Every row gives one point. Two turns around zero, p and q, are shown by what they do to some points. Write where each new point lands after one turn and then the other. Backwards means that the second turn is done in reverse. Each puzzle has new turns, and all numbers are rounded.

Turn p:
[-15  33] => [ 7 35]
[27  4] => [ 24 -13]
[ 38 -13] => [ 23 -33]
[ -6 -15] => [-14  -9]
[-44 -10] => [-41  18]
Turn q:
[20 -2] => [18  9]
[-12 -38] => [ 10 -39]
[-8 40] => [-28  30]
Where do these land?
p, then q: [25  2] => [25  0]
p, then q backwards: [-11  18] => [13 17]
p, then q: [ 23 -54] => [ 19 -55]
q, then p: [-28  15] => [-27  17]
q, then p: [-9 19] => [-8 20]

Turn p:
[-29 -29 -31   6] => [-36  -2 -30  22]
[  5  24  10 -40] => [  0  10  13 -45]
[56 15 15 19] => [ 56 -26  13  -3]
[-32 -32   5   6] => [-37   1   6  26]
[ 0 22  1 10] => [18 17 -1  1]
Turn q:
[-32  -7  14 -19] => [-24 -19  18 -19]
[76 20 -7  6] => [ 61  27 -43   2]
[-19 -12 -10  23] => [-14   0  15  26]
[-11  10 -20 -24] => [-24  -5 -22 -10]
[-30  23   5  -7] => [-30  13   9 -19]
[ 16 -34  18  20] => [ 32 -17  23  19]
Where do these land?
q, then p backwards: [-25  36 -11 -27] => [-28  -1 -21 -40]
p, then q: [-13  -3  29  -1] => [  3  10  25 -16]
q, then p backwards: [ 39 -16  33  19] => [35 30 22 25]
q, then p: [ -9  -4 -22  17] => [ 5 14 -6 24]
p, then q: [ 37 -11 -32  13] => [ 13 -26 -23  36]
q, then p: [-29 -17  33 -42] => [-50 -19  29 -17]
p, then q: [  0  15 -30  21] => [  0  16 -29  22]

Turn p:
[-14 -36  -7  -1  26  29   4  16] => [ -1 -41  20   1  16  27  10 -14]
[ 19 -21  46   7  22   7  30  12] => [36  7 42  5 33  3 17  5]
[  1  -1  -4  19 -25 -15  23  11] => [  1   1  -9  21  -3 -17  23  23]
[ 11  23 -35 -56 -59  19 -11   8] => [  8  -4 -31 -36 -80   7  10   8]
[ -4  42 -50 -40   2  14  -2 -48] => [ -7  18 -64 -31 -25  17  -4 -45]
[-28 -13  -8 -18  13 -22 -20 -23] => [-26 -12  -2 -16   5 -24 -13 -32]
[-19  -1  32  17   6   9   9  51] => [-12  -6  37  -4  22  15  17  44]
[ 33  10   0  40  16 -52 -28 -12] => [  7  15 -16  30  26 -36 -55  15]
[  1  -3  26  32  -1  11  -5 -15] => [-5 22 23 30  7  7 -5 -4]
Turn q:
[ -1  61 -22 -20 -34  13  38 -20] => [ -5  56 -28 -32 -19  22  42 -14]
[ 35 -20 -27  41 -24 -28  18  25] => [ 34 -23 -33  28   8 -31  39  15]
[-20 -22  21  41  32 -25 -47 -15] => [-17  -9  25  62   8 -18 -43   5]
[  6  33 -28   1  15  -7 -26 -25] => [ -4  37 -30  16  13  12 -24  -8]
[ -2 -52  46 -25 -16  30 -12 -33] => [ 11 -29  44 -22 -40 -13 -32 -40]
[-27  -9 -25 -15   4  18   5  13] => [-29 -21 -18 -19  -4  15  -1   5]
[ 18  -3  -8 -14  34  16 -16 -21] => [  9  -1  -4  -1  21  23 -32 -25]
[ 8 -1  2 22 19 16  4 22] => [  9 -18   6  16  10  24   8  15]
[-13   9  -2   7 -39  19  -3  22] => [  1  -1  -9  -9 -39   5  13  28]
[ 21  20  11 -28 -27 -43  34  45] => [ 19  19   5 -41  24 -35  44  36]
[-26 -13  32  -9  37  -9   5 -12] => [-30  -6  43   3  20  -1 -13 -15]
Where do these land?
q, then p backwards: [  9 -23 -18 -37  -3  -8 -25 -13] => [ 10   5 -16 -24  21 -30 -26 -12]
p, then q: [ 35  14 -16  18 -18  32 -14  16] => [ 32 -15 -20   5 -32  21   1  26]
p, then q: [ 31  21  -1  -3 -26 -24 -26  21] => [ 19   6 -20  -9  -3 -21 -11  48]
q, then p backwards: [-25  -3   2  18  15   4 -12 -57] => [-15 -11  -2  23  -7  14 -31 -50]
p, then q backwards: [-17  -5 -28  26   7 -11  29  -5] => [ -2  -6 -35  25  14 -19  19   4]
p, then q backwards: [ -6  31  18 -29  23 -12  -6  23] => [  1  15   3 -51   2  -4  -2  23]
p, then q: [39 22 26 33 -1 31 31  9] => [41  8  5 13  8 52 26 21]
q, then p: [-21 -43   6  40  55 -25 -45  20] => [-36 -37  47  40  41  -4 -41  14]
p, then q: [-24 -35 -13 -37 -25  -2  36 -35] => [ -8   9  -4  -7  -4 -37  40 -57]
p, then q: [-20  21  24 -29 -27  16  32  21] => [ -2  10  14 -49   0   7  44   5]

Turn p:
[-22 -13   1 -11  11 -13   5  15 -14 -76  12] => [ -9 -26 -41 -19 -12   2  -9  -8  10 -65   3]
[ 10 -15  -6 -23  -2  -8   1   5  11   7  18] => [ 10 -11   6 -27   2  -6   2   8   8   9  14]
[-17  -7  18   3  29  -8  10  14   6   9 -32] => [  2 -13  -2  22  23   6  22  17  14  -8 -28]
[ 12  -9  17 -10 -18   5 -14 -11   7  11   4] => [  6  -9  21  -8 -14  -9 -13  -5   2  18  -8]
[ 10  -7  -3 -25  -5  -5  -7  13   9   8  13] => [  7  -4   8 -26   0  -7  -5  17  10   8   8]
[14 52  6 62  3 -8  6  8  7 16  8] => [  9  58   5  45 -16 -24  29  -3 -13  -4   7]
[  3  -5 -10 -24 -15  -1   4 -21  20  12 -16] => [-12 -10  -1 -14  -2   9   4  -5  14  38  -3]
[ 13 -16  -5 -16  -8  35   3   7   1 -13  13] => [ 13  -6  12 -24 -15  30 -15   0  -4  -7   8]
[ 10  36  -8 -11  13   7 -23  11 -43  -6 -18] => [-19  41  -8 -10  19   0 -27   8 -16 -16 -28]
[ -8 -10  -9  21 -14 -13  -4  16   5  14 -10] => [  9  -4 -13  25  -1  -8  -4  20   0  14   9]
[-26   8   1  12 -17  -2  14 -10  -5   2  16] => [-23  -9   4  16 -11  -6   7  -4 -14  -3  21]
[ 17 -14  -1  -8  -3 -10  13 -14  -7   8   0] => [  8 -11  -3 -15   4  -4   8  -8 -15  17  -4]
[-17  -1  -1  29  28  20  -8 -32   6   9  -8] => [  0   4  14  36  23  15   3 -36   7   0   1]
Turn q:
[ 42 -21  -1  27   7  13 -25  13  -5  -6  -1] => [ 34 -31 -23  24   8 -11  10   4 -16  15   6]
[-34 -13 -25 -17   8  31 -20  -7  -5  16 -17] => [ -5   1   5 -10  10   8 -18   1  20  37 -43]
[-22  -8 -28  -9  25  17  -4 -22  -2   0   7] => [-18   0 -15 -10  22   4  -5 -10  30  19 -18]
[ -7   9  11  12  -3 -23  -6 -20   8  13  -1] => [-15   8  21  21  -7 -10   5 -12   6  -1  11]
[ -8   7   7 -15  -1  -1  23   5   7  17  28] => [-14  19   1 -17  -9  16  14  17  10  -1  17]
[ 14 -31   3  12 -22  -4   9  12 -14 -23   9] => [ -3 -37 -16   3  -8  13  -8  10 -23 -12  11]
[-25  12   6  -4   7 -21   6  16  20   8 -11] => [ -7  16  30  -6   3 -16  -5  18  11 -15  -1]
[-10  33  23  20  -6  -3  26  -2  -9  -2   9] => [ -8  19   9  11  -7  18  26  -4  -3 -37  -1]
[ 30   0   2  10 -28   4 -25  15  -3 -30  13] => [ 32 -14 -26  22 -15   7 -21   0 -15 -11  15]
[ -3  20   9  -5 -11  -9  29 -11  18  19 -12] => [-12  18  20 -15 -26 -12  19  -6   2 -11   0]
[ -6  12  32 -24  -4 -21  15   4  -8  11   0] => [ -9  23  29 -15  -2  12   2   0 -19  -8  20]
[ 38 -14 -29   6  -6  -3 -21  19 -25 -19  -5] => [ 16 -17 -41  13   8 -16 -20   4 -34   8  -2]
[ -7  -4  -9 -14  35  20  -7 -23  18  -4 -19] => [  9  -4   5 -21  22 -14   2 -24  30  17 -15]
Where do these land?
q, then p: [ 17  12  -6  20   2  22 -34  18 -20   6   3] => [ 28  35 -13  16  10   9   3   1 -22  12  -5]
q, then p: [ -9 -17  16 -21 -12 -23   2  21   6 -34   3] => [ 11  -9  11 -22  -4 -11 -37  -2  13 -30   1]
q, then p backwards: [-13  -6   6   9  12  20   7  -9 -10   3 -24] => [  5  -6  23 -12  17   4   9 -16  -2   7 -16]
p, then q backwards: [  6 -28  22  13  18  19 -22 -20 -17  14  -1] => [ -9  -3  22   4   5   4 -32  -4 -12 -21 -36]
q, then p backwards: [-21  16  16 -20   4  -6   2  -7 -17  18  10] => [  2  28 -14  -7   7  28   1  -6  -1  14   0]
p, then q backwards: [-26 -11  -5  -5  18  -9   4  -7  10   5  14] => [ -1 -15  11  12  24 -11   5 -10   8 -11  11]
p, then q: [ -1  23 -15   1   1 -13   7 -22  31 -30  15] => [-26  12 -11 -12 -30   0  -6 -15  34 -12   9]
q, then p backwards: [-11   2 -12  17 -30  11  18 -10 -18  13 -11] => [ -3  16  24   0 -19   9  19  -7  -8 -15 -25]
q, then p: [-13  -4 -12 -22 -18 -36  14  -4   8  -9 -22] => [-28 -19  -3  -4  -1 -31 -27   1  15 -10  -8]
q, then p backwards: [ 21 -17 -15   8  18  25  -2 -16 -23 -22   3] => [  0 -30 -16   1  14 -18  14 -24  -8 -14 -24]
q, then p: [ 21   4  -4 -12 -27   6   5  29  28  23 -11] => [  1   7  -7 -21 -27 -22  -7  36 -15  18  -5]
p, then q: [ 30  25   8  12  15 -17  -2  26  21  13  23] => [  8  29  -4  -9 -13 -17  12   3 -16 -36  30]

Turn p:
[ 27  12  -1  34 -10   3 -17  -5   7 -39 -26  41  23   6] => [ -3  23   9  28 -17  22  -3  -3  -7 -45 -38  24  25 -10]
[ -9 -12  -5  51 -24  57  31   3 -20  34  49  13  13  46] => [ -8 -33 -22  77  -4  27  49 -26   6  16  42   4  11  20]
[ 11  25  -3 -30  13 -17   3 -20 -44  38  20   4  -4  -7] => [ 32  23  10 -24  -7  -9  24  23  -6  32  36  15   5  14]
[ 12 -23   9 -21   4 -30  19   3  48 -29   9  24  18  13] => [-12 -35  14 -22  20   4  -6  22  27 -51  -9  10  15  -7]
[ 19  40  -3 -41  24 -22 -52 -16  30  23 -20   7 -35 -23] => [ 25  29  52 -27 -17 -27 -56  21  12  21  -2  24 -18 -15]
[ -1  20 -28 -60  -7   3 -21  23 -11   7 -14   4 -35  -7] => [  3  17 -21 -18  -8 -13 -48  43   0  34   4  22 -15  12]
[ 10 -33  -6  19 -10 -37  47  20  21 -29 -22 -14 -22  -8] => [ -4  -8 -34  -8  33 -20  18   6  32 -34 -42 -20 -19 -20]
[-30   6   6  27  10 -44  20 -31  23 -10   3  -1   7  21] => [-27  10  18 -15  12 -27  24 -32  32 -31  10  -4  17  -6]
[-27 -54  14  39 -24  15 -10 -21 -42  16 -11 -16   2  13] => [-11 -27 -17  21 -17 -27  43 -42 -35  24 -24 -14  10  20]
[ -7 -31   1  -1 -12  -8  39   5  16   1   6  15  17   0] => [-14 -36 -15  -8  14   9  26   7  18 -10  -5   2  12 -15]
[  0  49  33 -25   0  13 -42  32 -26  24  11   9 -17 -18] => [ -7  34  35  12  -8   9 -20  44 -38  40  21   0 -23   6]
[-20  24 -15 -10  42  15 -18  -1  -5  28  23   6  -6 -49] => [ 16  14  13 -17   7   6 -19 -11 -27  34  45  18 -17 -38]
[ -6   0 -14  -9 -41  -3   7   9  12 -34  -4 -15  16  -7] => [-22  -3 -33 -10 -24  10 -12  12   8 -23  -9 -25   6  -6]
[ 19 -34   0  65 -25  37 -38   3 -40  -1  24 -39  21  24] => [ 25 -18 -19  69 -26  -4  18 -37 -50  -8  -2 -45  14  27]
[  3  -4   4  13  13   8  29  -1  31   8 -29 -22  35   1] => [  3  -9   7  -9  18  31   1 -28  30   4 -21 -27  18 -13]
[  8  18  15 -40  12  31 -15 -18 -17  -6   0 -20 -41 -26] => [ 17  12   6 -28 -21   8 -21   3 -18  23   5   9 -57  23]
[ -9  -5  -7 -12  34 -20  18  17  18 -32 -19   4   9  19] => [-13   5  -6 -23  46   4 -19  -4  14 -27 -12   7  14   7]
Turn q:
[-17 -27 -13  19  -7 -36   0 -19  20  20 -32  21  47  25] => [ -9 -32  32  50  13 -25  -5 -17  32  13 -15   7  34   2]
[ -1  -6  16 -26   7   8   6 -33 -42  -2  21 -39 -27 -37] => [ -9  22  -4 -51  10 -14  16 -16 -38 -28  33 -26   3  -3]
[ -5 -20  26 -19  17  23  35   2 -22 -15  34 -29   4   2] => [ 11  26  -8 -11  14   2  33  18 -18 -39  29  -2   8  31]
[-26  48  37  27 -29  28 -31  -7  45 -38   0  12 -28 -59] => [-33  19  20   8 -27  46   4 -10 -24   4  18  23 -69 -68]
[ 12  -5 -28  14  24  24   6  14 -43 -26  13 -14   9  -9] => [ 15  18 -25  -5  34  30 -14  13 -18 -21  -8 -30  15   6]
[ 15 -15  23  -1  20   8  12  23 -11  -3 -13  12 -22 -30] => [ 36  -3  -3 -18   7  -2  14  10 -31 -12 -12  16  -7 -21]
[  7 -28 -17   4 -54  -5   0  -9  14  34 -15  31  18  36] => [ -5 -47   9  39 -29  -9 -11 -28   2  26 -10   9  20  37]
[-33  55  32   7  -9  37 -40 -20  23 -47 -15  51 -52 -14] => [-41   0  -8  -9   9  38   1 -26 -10  13  -4  44 -97 -38]
[-24 -28 -26  10 -13 -27 -12  19   9   0   9  22 -13  26] => [ -4 -43 -21  33   3 -21 -13  20  10  15   6  -9 -10   4]
[ 25  -9 -22   1  -8 -32 -46 -41  34  28  40  30  47  35] => [ -5  -6  -4  31  -3 -12 -47 -36  49  51  47  21  38  15]
[  3  31   8 -25  -8 -19  -7  29  -7  -1 -17  -6  23  -5] => [-24   9   9 -20 -14  -2 -14  29   4   0 -25  21  19  -7]
[-17 -27 -20  -3  19  21   2  31   0  38 -26 -13  -3  20] => [ 20 -36   6  -8   9   8  35  24  12  21 -21 -24  14  18]
[ 16   4  17  24  12  -7  10  18 -22   1 -10 -35 -11  16] => [ 25  13  27 -16   4  -7 -13  23  -1 -18 -13 -21 -12  17]
[ 13  22 -20  -2  14 -21  39  -4  -6  30  17  -6  15   1] => [  9  42 -11   6  -9 -30   5  -1   9  14 -16 -16  28  11]
[ 32   5 -14 -31  15  -4  26  -2   6 -18  -7 -38  -8  -6] => [ 13  18 -18 -32 -21  -3   7  -3  22 -41  -9 -13  16  -3]
Where do these land?
p, then q: [ -6  15 -59  11 -17  13 -18 -14  -6 -17  48 -13 -29  44] => [-13   4 -30  48 -10  -6 -62  -8  24  13  35 -24 -20   9]
p, then q: [ 43  18  -3  -9 -29   0  40 -12  24 -11 -12 -27 -15 -38] => [ 11 -14 -15 -24 -66  28  15  -5   8 -20 -12  -9 -19 -23]
p, then q: [-50   7  35  -3  10  25   9   5  -2  27  22 -34  -7  26] => [  0   7  15  -3  15 -29  37   4  12  20  44 -29 -17  37]
p, then q: [-60  32  -8  15  20   4 -38   8  -9  14  14  76 -26  34] => [-28  25   3  52  54 -33 -12  11 -25  63  10  32 -27  -9]
q, then p: [ -4   0 -25   9   9 -31   1   4 -37 -14 -40  32  -4 -21] => [ 16  23  -2 -33  14 -20 -12 -22 -31  10 -40   6  16 -20]
q, then p backwards: [  3  -7  43  -8 -15  18 -17 -23  -3  16 -19 -66 -10 -15] => [ -7  17  51 -17  16 -20  -8 -48  13  -7  29 -14  30 -16]
q, then p backwards: [-10 -13  27  18  24  24  -8 -13  18 -43  12  -8  -3  21] => [ 19  22   9   7  29  13  35   5  16 -17  36   7 -18   9]
q, then p: [  3  35  10 -48 -19 -23  -3  12  13 -21  18  -3 -13  -9] => [-42   7 -26  -7 -21 -14 -20  35   2   0  17  18   6 -20]
q, then p backwards: [-23   2  -4   8 -22 -37  37   9  39   8 -34  15  76  27] => [ 14   3  10  40 -41 -11 -18   0  29  28 -30  55   1  62]
q, then p: [ 41 -26  27  14 -28  -2  -2   2 -19  -3  11  49 -25 -22] => [ 39  12  -7  14 -30 -27  28  18 -41  -7  -9  37   8  14]
p, then q: [ -1 -22  -7   4 -16  34  19   6 -39  11   5  12  51  21] => [ 10   4  -3  36  17  28  16 -11  -8   3 -15 -21  40  45]
q, then p backwards: [ 40 -13 -11  -7  29 -14   7 -20 -12   5   5   5 -29   6] => [  9 -17 -38  -3  27 -15   3 -18  -5  -5  -6 -35 -10  -2]
q, then p backwards: [ 39  -6 -21 -27  34   1   1 -32  -8  15  -3   2  15 -33] => [-13  -4 -43  12  30 -20  10 -23  -8   5 -23 -11  40  -9]
q, then p: [ 10  15   7  17  16 -20  -9  15  -5   9  -9 -15  22 -29] => [  2  17  26 -10   0  22  -7  19 -22  12  -7 -21   0 -17]
q, then p: [-42 -39 -19  14  18  -6  -6  11   1  21 -13  -6  27 -20] => [ 14 -19   1  -9  42  19  25 -20 -16   5  -3 -37   8 -26]
q, then p: [ 16   2   9  -8 -13  15 -13  42  46 -16  -7 -17 -28   6] => [ -9 -33 -27  27 -20   8 -16  36   7  -2 -21   3 -33  -7]
